Every row gives one point. Each table stands for the endless flat space through its points: a line for two points, a plane for three, and so on. The two share one point or none. Which?

First:
[[-18  40   4]
 [-20  33   1]]
Second (2 x 3):
[[-15  24 -18]
 [-40  14   7]]
They share: no point

First (4 x 6):
[[ 34   2  22 -32  19   5]
 [ -6 -28 -24  10   7  34]
 [ -8 -26 -25   7   5  36]
 [ 14 -15  13 -13 -12  37]]
Second, 3 rows:
[[ 27  -5  12 -14   3  18]
 [  4 -26   9  -9   8  36]
 [ -1 -31  12  -6  11  42]]
They share: [ 18 -13   9 -13   4  24]

First (4 x 8):
[[ 30  34  21  -5  -5   2   5  -2]
 [ 11  -9 -10  16  13  14 -34  -2]
 [ 38  14  17  19  -3   6  -9   2]
 [  0  10 -11  -3   2  16 -10   4]]
Second (2 x 8):
[[ 13  12   7  10  13  12 -22   0]
 [ 21  10  -1  -4   1   4 -14  -8]]
They share: [ 17  11   3   3   7   8 -18  -4]

First (6 x 11):
[[ -1  38  21   9   1 -20 -11 -15  -3   2 -47]
 [ 16  -9  13  16 -48 -12   3  -4  31 -23  13]
 [ 45  25  21  -1 -37 -25  32 -44  13 -27   9]
 [-36  22 -11   4 -28 -15 -16  -1  27 -28 -23]
 [ 36  51  11  31 -10 -36 -14 -36  -3  13 -42]
 [-31  30  -8  23 -23 -19 -31  12   1 -19 -49]]
Second (5 x 11):
[[ 26   5  17   0 -31 -25 -12  -4   9 -25  -7]
 [ 30  30   2   4  -1 -13  -2  -8   6 -41 -14]
 [  4  33  22  15 -42 -43  22  -8 -13  -8 -20]
 [ 24  28  12  15  -7 -18  -3 -18  22 -28 -35]
 [ 15   3  30   4 -43 -21 -13 -13  19   2 -10]]
They share: no point

First:
[[ 10   6 -24   1   7  18 -17 -19 -15   0  10  24]
 [-21  26   3 -16  21 -14  -9   1 -21   9  14  32]
 [-22  23  -4 -18  17 -18  -4  -6 -14   8   5  26]
 [-34  16  -6 -17  23 -30  -5  -9  -9   6  -4  26]]
Second (2 x 12):
[[-21  33 -30  -4   4   5 -11 -17   4   9  13  15]
 [-20  26 -26  -7   7   2 -11 -18   0   5  11  17]]
They share: no point

First:
[[-36   9 -24  26 -32  12 -38  -2 -13  13 -25   5 -13  20  -9  -9  14 -35]
 [ -8  37 -12  18 -16  32 -10  26  -9  -7 -13  17 -37   4 -25   3  10 -11]]
Second:
[[ -4  36 -32  34 -27  33  -2  12 -18  19 -16   1 -28   2 -44  -4  -2 -54]
 [-36  22 -24   4  -7  10 -34 -11   5  19 -29   8   2 -10 -11  -7  11   4]
 [ 21  20 -11  -1 -34  34 -22  28   0  11 -54   4 -43  24 -20 -17   9 -20]
 [  2  43 -17  22  -9  22 -21   4 -16  16 -45 -15 -14 -20 -47 -32   1 -24]
 [ -8   6 -29  10 -24  24 -33  25  22  20  -7  36 -21  38 -31   6 -12 -29]
 [-12  -2   7  14 -32  19 -57  48   5 -26 -16  39 -45  62  -4  -5  13  -7]]
They share: [-22  23 -18  22 -24  22 -24  12 -11   3 -19  11 -25  12 -17  -3  12 -23]

First (7 x 20):
[[  7 -21   1   6 -14  -6   0  12  -8 -13  51  -3 -10  18  -9 -24 -22  24
   18  25]
 [ 33 -15   2 -29 -44 -60   2   1   7 -28  27  -2 -43  27 -24 -43  -9  31
  -18  32]
 [ 11  -9  -4 -24 -24 -59 -21  33  -6  -4  35   5 -32  14  -8 -52  -4  25
   -3  23]
 [ 15 -13  36 -38 -31 -40  32   9   0 -16   2  19 -32  32 -33 -22 -22  15
  -30  13]
 [ 27 -18  -4 -20 -31 -53  -9  18  -7 -34  34  -5 -50  21   1 -50 -14  32
  -11  36]
 [ 25   5  19 -35 -54 -29  23   0  21  -3  19   6 -29  37 -39 -23 -13  30
   -9   4]
 [ 20 -16   1  -4 -24 -10   5  17 -13 -38  42  -9 -45  25  17 -34 -29  35
    5  29]]
Second (7 x 20):
[[ -3 -15  -7 -29  17 -27  11  34 -13  -4  60  -2 -60  21  26 -45   1 -29
  -17   4]
 [ -3  -8  38 -43   6  19   7  -6 -58   5   6  36 -12  34  -2 -27 -40  50
   -2  27]
 [-12  -3  34 -21 -46  16  13   1 -18  -1  14  14 -23  25 -48  -2 -68  52
  -14   0]
 [ -4   6  34  -9 -55 -17  35  16 -14  -2 -12  42  34   3  -8 -13 -24  53
    8  29]
 [-15   1  33 -31  -3  14  35  -6 -47   9   0   3 -49  22 -32 -26 -65  28
  -13   4]
 [  5 -13  34 -16  12  -8  26   1 -35  -1   8   1 -44  34   4 -47 -31  20
   -8  14]
 [ 15 -18  37 -18 -17 -18 -14  23   2 -28  42  25  -8  61  12 -13  -6  51
    5   5]]
They share: [ -4  -4  22 -22 -16 -15  20  20 -15  -7  24  15 -23  25  -2 -22 -23  22
  -4   7]

First, 6 rows:
[[  4  -8   1   3   7  16  19  23 -26  -8 -24  47  -9  32  50  18  -4 -13
  -21 -15  31  15  26 -14]
 [-19   9 -21 -30  60   1 -27  23 -26   7 -34 -22  44   2  20  -8  29   5
   32   1  -4  -3 -30  16]
 [-12  10 -14  11  47  31   5  16 -19   9 -24  21  19  30  53   3   2   8
   11  48  23  16   9  27]
 [ 19  14 -35  -4  14  27  -5  22 -43 -35 -33   4  31  46  26 -28  23  25
    5  14 -17  15 -27  -1]
 [ -2  -3 -26 -46  20 -20  -1  24 -26 -19 -23 -16  39 -11   3   4  42  -3
   31   4 -11  11 -36   5]
 [-10  -8  -7 -48  26   5 -33  32 -14  -6  -8 -20  16 -11 -16  -9   8 -12
   22   0  -2  16 -56   5]]
Second (3 x 24):
[[ 16 -11 -12 -38  38   9  13  16 -25 -14  -8  -2  20  15  29   7  10   4
    9  -5  -3  19 -36 -10]
 [ -4  -7  -4 -18  10   1 -11  28 -17 -18 -32  -2  16   3   1 -13  22 -16
    1  -5   5   7 -12   6]
 [ 23 -22   4 -37  43  11  15  13 -15 -19 -12 -14  17  12  20  -6   9  -5
   -5 -17  -5  14 -36 -10]]
They share: [  0  -3 -15 -26  18   3  -3  25 -25 -14 -21   4  19   9  16   1  18  -4
  11   1   3  14 -21   0]

First (2 x 24):
[[-12   3  17 -18 -24 -16   3  23 -16  19 -28 -24  -9  -3   3  17   5  -9
  -11 -27   5 -17  24  -4]
 [ -7  10  16 -16 -26 -15  -1  30 -16  16 -31 -28 -14  -4  -3  24   6 -12
  -15 -30   5 -21  23  -5]]
Second (2 x 24):
[[-37 -14  10  -1 -38  -3  14   9 -10  37 -22   2  13   8  18   0   9   6
    9 -27  17   6  17  19]
 [-32 -13  13  -8 -32  -8  13   9 -12  33 -22  -4   9   5  17   1   7   3
    5 -25  13   1  20  12]]
They share: [-22 -11  19 -22 -20 -18  11   9 -16  25 -22 -16   1  -1  15   3   3  -3
  -3 -21   5  -9  26  -2]

First, 6 rows:
[[-39  37  40  10 -18  10  26 -18  29  41 -11  15   2  -6 -39  20 -29  29
   -1 -11  22  18 -17  21]
 [-37  35  22 -32 -20  31  18  -2  31  -1  -5 -11  -9 -41 -21  23   6  10
  -21   0  10  36   1  19]
 [  9  17   4 -23   1  23  23 -20  13  14   5 -36  -7 -24 -21   9 -48  10
  -35  -4  10  14  -5  31]
 [-17  17  15  15 -17  17  12 -39  45  58  14  -2 -10 -14 -41   2 -44  32
   -8   4 -11  -1  -2  66]
 [ -3   1  12   0  24  54  16 -22  40  40 -33 -10   0  -7 -20  39 -58  18
  -26  -8  10  10  -8  32]
 [-17   9  17  -2  18  58  15 -11  44  36 -38  -4   1 -11 -24  44 -44  14
  -21  -6  15  21 -11  25]]
Second:
[[-39  24  46 -12  -2  19  26 -23  26  20  -9  14   7   5  -6  33 -12  40
  -24  -7   4  27  22  22]
 [-23  23  13 -20  -5  19  20 -34  11   7 -24 -17 -16 -37 -42  -1 -34   2
  -29  10  18  12 -25  17]
 [-15  36   9  -6  -9  19  27 -21  32  26 -10 -21 -16 -28 -32  12 -31  15
  -16  -7  10  21 -15  17]
 [ -3  42  13   2  -5  19  25 -15  50  44   2 -21 -20 -22 -20  14 -33  25
   -2 -17  -2  23 -11  17]]
They share: no point
